Every row gives one point. Two turns around zero, p and q, are shown by what they do to some points. Write where each new point lands after one turn and then the other. Backwards means that the second turn is done in reverse. Each puzzle has new turns, and all numbers are rounded.
In the rows, 128 means zero.

Turn p:
[133 137 114] => [123 136 113]
[103 145 102] => [ 93 123 110]
[135  94 123] => [153 104 121]
[141 135 173] => [144 148 168]
Turn q:
[138 116  81] => [140 148  84]
[102 119 147] => [100 132 146]
[128 156 141] => [145 127 154]
[145 111 144] => [120 101 122]
[157 111 132] => [130 100 109]
[ 98 155 122] => [133 161 152]
Where do these land?
q, then p: [ 95 107 125] => [ 90 124 136]
q, then p: [161 127 132] => [154 115 113]
q, then p: [147 159 150] => [166 133 145]
q, then p backwards: [109 118 105] => [139 155 116]

Turn p:
[ 96 125 140 150] => [120 155 133 157]
[171 133 117 124] => [142 114 109  92]
[ 92 149 171 135] => [104 169 164 138]
[145 125 121 118] => [136 114 124 115]
[143 125 112  92] => [131  89 135 113]
[139 110 148 146] => [155 149 128 128]
[110 130  87 130] => [107 106 103 150]
Turn q:
[ 81 115 148 128] => [ 77 134 118 120]
[143 164 106 128] => [160 149 120 149]
[155 105 156 113] => [138 109 140  87]
[142 164 136 140] => [148 162 140 130]
[131 101  98 140] => [127  95 134 153]
[116 118 124 119] => [117 119 116 128]
Where do these land?
q, then p: [121 119 142  83] => [122  80 127 135]
q, then p: [118 105 104 112] => [145 117 110 155]
q, then p: [130 165 133  95] => [105 102 106  99]
p, then q backwards: [131 143 146 161] => [114 162 145 123]
q, then p: [149 106 125 157] => [157 151 148 130]
p, then q: [118 129 118 159] => [133 139 128 160]
